Each wall is flat, endless, passes through zero and stands at right angles to its row. A trip goes straight from one point to another. List the walls that it crosses, first one first.

Walls:
(1): [14.9, 24.4, 14.3]
(2): [25.9, 15.7, 10.3]
(3): [17.3,  8.8, -2.4]
(4): [-16.5,   9.1, -15.7]
(5): [25.5, 17.3,  5.7]
(6): [44.8, -6.4, 24.7]
(7): [ -2.4, -14.6,  -2.7]
Trips:
[-35.5, -15.3,  -2.0] to [ -1.2,  18.1, -10.5] => 7, 1, 3, 5, 2
[ 65.8,   8.7, -28.0] to [18.4, 19.8,  4.0] => none
[-12.5,  -8.2, -36.0] to [ -9.6, -31.8,  12.5] => 4, 6

Walls:
(1): [-13.7,   8.5,   1.2,   6.3, -17.5,  13.8,  15.6, -30.3,  -3.2, -37.8,
  -3.8,  46.2]
(2): [ -7.0,  44.1, -18.8, -35.7,  11.4,  19.8,  -5.3, -11.2,  11.7,  -6.2,
   8.4, -34.4]
(3): [ 13.5, -22.8,  -1.8,  17.5, -15.8,  18.6,  -6.4, -15.7,   2.2,  22.6,
 -12.1, -22.1]
(4): [  3.7,  12.1,  -3.8,  14.4, -33.2,  26.9,  14.6,  -2.3,  -7.0,  -5.5,
 -32.1,  -8.9]
Trips:
[-41.4,   3.3,  18.5, -38.4,  12.5,  -4.9,  11.3,  17.1,   7.1, -12.3,
  10.0,  27.5] to [ -3.7,  -0.6,   9.5, -12.0, -21.1,  33.6, -21.4,  31.0,   9.0, -15.0,
   1.0, -32.9] => 1, 4, 3
[ 14.4, -31.3,   3.6, -25.2, -10.3,   1.6, -38.1,  -4.6,  -6.4, -14.8,
  50.7,  21.5] to [  7.5, -51.3, -23.0, -18.9,  18.9, -31.5,  44.5, -18.4,   3.4, -23.6,
   0.0, -12.4] => none
[  1.2, -37.3,  -9.7,  25.3, -31.1,   2.8,   5.1, -11.3,   7.2,  -7.3,
   7.5,  21.3] to [ 27.7,  -8.6,   7.4, -13.3, -28.7,  -6.5, -19.4, -39.4, -41.3,  -0.6,
 -51.3,  11.3] => none
[ 29.5, -38.9, -27.6, -18.8, -25.1,  27.0, -21.7,   2.2, -27.2, -22.2,
  28.2,  22.6] to [  4.2, -24.6, -19.7,  38.1, -34.7,  15.5,  -1.0,  42.4,  18.3,  20.1,
  30.0,  17.9] => 4, 1
[-12.5,  36.9, -33.8,  12.9,  39.9, -34.1,  -2.0, -21.1,   9.2,   1.4,
  -8.0,  37.1] to [ 18.6,  -0.4, -25.0, -24.5, -24.9,  23.4,  -1.8, -32.4, -44.5,  38.8,
   2.5,  -4.9] => 3, 4, 1
[ -5.7,  23.6, -15.7,  10.8,  27.8,  27.3,  22.8, -20.3,  -0.9,   0.2,
 -45.4,   2.1] to [ 28.0,  21.0, -30.3,  20.7,  -9.9,  37.3, -27.6,  19.9, -16.6,  -6.7,
   3.3, -33.1] => 1
[-16.1,  31.4,  13.6,  30.8,  22.2, -41.9,   4.7,   5.4,  13.8,  12.2,
 -19.1,  -7.5] to [  3.3,   6.9, -16.7,   8.6, -43.6,   7.6, -29.7,   8.5,  -1.2, -15.6,
 -23.2,  22.4] => 4, 1, 3

Walls:
(1): [ 28.3,  11.9, -10.2,  -1.3,  19.8,  14.6,   4.1, -11.2,  28.8,  16.4,
  52.4,  -3.9,   3.8,  12.9, -12.5, -14.4, -17.6, -51.1,  -7.2,   0.7,
 -40.3,  24.1,   7.5,  22.0,   1.0,  10.8, -61.1, -16.8,  17.9, -21.2,
 -40.2,  -9.3,  -2.1, -13.3, -19.2,  -9.3,  -7.7,   4.0, -14.9,  -8.1,
 -25.6, -23.2, -11.7,   3.2, -10.1, -25.2,  30.9,  -9.2]
(2): [-31.2,  29.5,   6.2,  15.5, -19.9, -10.8,  -1.8,  -0.6,   0.0, -46.0,
 -14.6, -31.4,   9.1,  40.3,  24.3,  66.1,   1.2,  31.7, -17.3,  19.8,
  14.6,  -1.5,  14.0, -17.3,  -8.8, -20.3,  17.0, -20.5,  24.9,  11.0,
  39.7, -51.0,  -0.2,  29.5,   6.4, -37.4,  22.7,   1.5,  16.1,  -4.8,
   0.2,  36.2,  51.1,  -9.8,  28.6, -21.7,   3.5,  16.5]
(3): [ -9.8,  -7.7,   3.2, -24.6, -26.5,  12.9, -27.1,  27.4,  -3.2,  -9.6,
  43.4,  34.1,  -8.8, -15.6,  24.5,  -2.2,  20.0,  -3.6, -11.9, -24.4,
  26.9,  24.7, -16.4,  -8.7,  11.8, -41.1,  -8.6, -11.5, -11.9,   4.2,
   5.2,   1.5,  31.9,  22.0, -16.5,  21.8,   5.6,  23.7,   3.3,  14.5,
  40.9, -11.5, -12.4,   5.5,  51.9,  -2.1, -25.5, -29.2]
(4): [ -1.6,   2.0,   5.9, -14.1, -33.5, -34.9,  25.2, -21.9, -24.2, -14.0,
   6.8, -45.6,  29.5,   1.7,  28.1,  36.5,   5.2,  10.8,  21.9, -42.0,
  -3.2,  16.4,  11.9,  -3.4, -25.9, -20.5,   4.8,  -8.1, -35.4,  -5.5,
 -43.6,  23.0,  30.8,  37.4, -11.3,  -9.3,  -9.0, -33.2,  17.6, -22.4,
  38.5,  27.8,  26.3,   1.5,  14.9, -41.0,   4.8, -29.8]
(5): [-20.3, -18.9, -15.4, -10.5,  20.4, -15.7, -53.3,  -7.1,   8.2,  -4.4,
   0.5,  18.3,  45.5,   0.5,   5.0, -11.1,  19.7,  -2.1,  33.1, -29.2,
   8.5,   3.8,  -5.1, -19.0,   3.2,  -7.8,   9.3, -17.4,  31.5, -21.9,
  -4.8,   8.0,  11.9,  -2.3,  -9.8, -11.4, -46.5, -20.5,  -8.2,   1.3,
  -1.7, -11.4,  -9.3,  26.2, -22.8, -15.4,  27.3,  19.2]
(6): [-26.1,  28.9,  13.1,  18.2,  -7.2,   5.2,  12.0,  22.7,   5.5,  -3.3,
 -12.5,  24.4, -10.4, -21.1, -10.0,  -0.9,   5.2, -24.7,   5.4,  24.0,
 -16.5,  12.5, -24.1,  26.3,   9.2,  45.9,  10.4,  -2.6,   6.6,   0.2,
 -13.2,  -4.7, -22.2,  -0.6,  18.9,  53.0,  18.8,  -5.3,  -4.9,   7.5,
  31.4,  35.8,   5.7,  23.1, -39.0,  -1.3,  -6.5,  30.0]
(7): [ 44.8,  -2.4, -14.4, -23.9,  20.0,  24.5,   4.6,   9.5, -26.3,   6.8,
   5.3, -25.6, -41.1,  10.0, -20.5,   1.1,  -9.1, -23.5, -26.2,  11.0,
  -3.9, -10.1,  27.5,   7.9,  17.6,  26.0,  33.2,   5.8,  -0.9,  14.6,
  -0.6,   7.0, -18.1,   2.9,  27.7,  10.3,  -6.7, -28.7,   0.8, -15.1,
 -10.4,  11.4,   7.1, -11.5, -33.0,  -2.1,  33.7,  46.0]
Trips:
[  3.5,  21.2,  -7.0, -13.7, -37.2, -10.7,  -2.6,  15.9, -23.8,  -0.2,
   6.8,  -1.7, -14.0,  10.0,   8.2,   1.1,  18.3,  24.6, -23.7,   1.3,
 -46.9,   1.1,  -0.8, -18.9,   6.2,  -9.7, -34.5, -11.6,  22.1,   2.7,
   2.2,   9.7,  -8.3,  32.8, -19.0,   8.7, -17.9, -63.3, -34.6,  -6.8,
  19.9,  -1.4,   3.3,   4.3,  14.8,  16.8,  -7.0,  15.4] to [ 28.9,  -7.8, -40.0,   3.5,   2.0,  -9.0,  17.6,  13.2,  48.9,   6.6,
  10.1,  23.8,  11.0,   7.5,  18.8, -18.4, -35.3,   1.4,  23.1, -29.2,
  -0.7,  31.4,  -7.5,  19.0,  19.0,  -2.0,  32.8,  16.9,  23.8,  28.9,
  12.2,  32.6,  -8.9, -11.3,   0.7, -34.1,  43.4,  22.0,   5.9, -61.7,
 -23.0, -29.2,  -3.3,   6.9,  25.2,  -6.8,  -7.1, -11.6] => 6, 7, 5, 2, 4
[  5.0,  -2.7, -18.1,  -9.0,   0.9,   1.5,   2.1, -37.2, -10.0,  15.1,
  19.6,  -1.7,   2.0,  27.0,  17.4, -18.8, -23.1,  -0.6, -18.7,   0.2,
  27.4,  29.5, -45.4,  -5.7,  16.0,   8.7, -25.2,   6.2,  11.2, -23.0,
 -26.2,  28.5,  26.1,  34.6,  13.7,   0.1,  -3.9, -33.3, -34.0,  -8.5,
 -19.5,   7.6,  -9.7,   9.0,  33.3, -12.2,  -0.9,   5.1] to [  9.3, -11.4,  -7.3,  -4.0,  25.7, -20.7, -28.4, -21.1, -48.8,  16.9,
  -9.6,   5.1,  -4.5,   1.9,  14.3, -12.3,  26.0,  -9.0, -19.7, -27.8,
 -10.0,   5.1,  15.9,  14.7, -58.6, -10.3,  47.1,  11.8,  -1.7, -10.9,
 -49.1, -35.6,  37.1,  23.0,  13.7,  -8.8,   5.1,  -9.0,  31.5,  27.9,
  30.2, -16.3,  -0.9,   6.1,  12.3,   1.3,  18.8, -13.5] => 7, 1
[-16.9,  13.2,  37.1, -31.8, -26.8,  10.0,  -9.2, -21.7,  48.5,   3.0,
 -28.5,  34.8,  42.8,   4.2, -35.8,  -3.9,  -0.8, -40.8,   6.0,   2.1,
  38.6,  -3.2,  13.5, -22.0,  27.7,   4.1,  23.8, -11.8, -11.0,  19.3,
 -38.6, -15.4,   2.1, -11.0, -18.8, -30.2,  11.6,   0.0,   2.5,  16.5,
  24.6,  -9.0, -11.2, -27.0,  -3.5,  20.6,  -0.4,   1.9] to [ 18.5, -39.3,  -1.7,   5.0, -33.8,   2.6,  15.2,  -9.4, -21.1, -12.2,
  25.5, -29.6,   1.8, -38.6, -13.8,  -6.0, -33.2,  19.7,  -9.8,  20.7,
  23.6,  18.0,  20.8, -25.8,   6.4, -15.5, -33.7,   0.0, -10.5,  -1.2,
 -24.5,   2.5,  33.9,  -9.8,   2.4,  14.0,  25.6, -25.3,   9.3, -22.0,
 -20.1,  21.4,  -4.0,   6.5, -10.0,  -2.4,   3.1,  39.2] => 4, 6, 1, 7, 5, 3
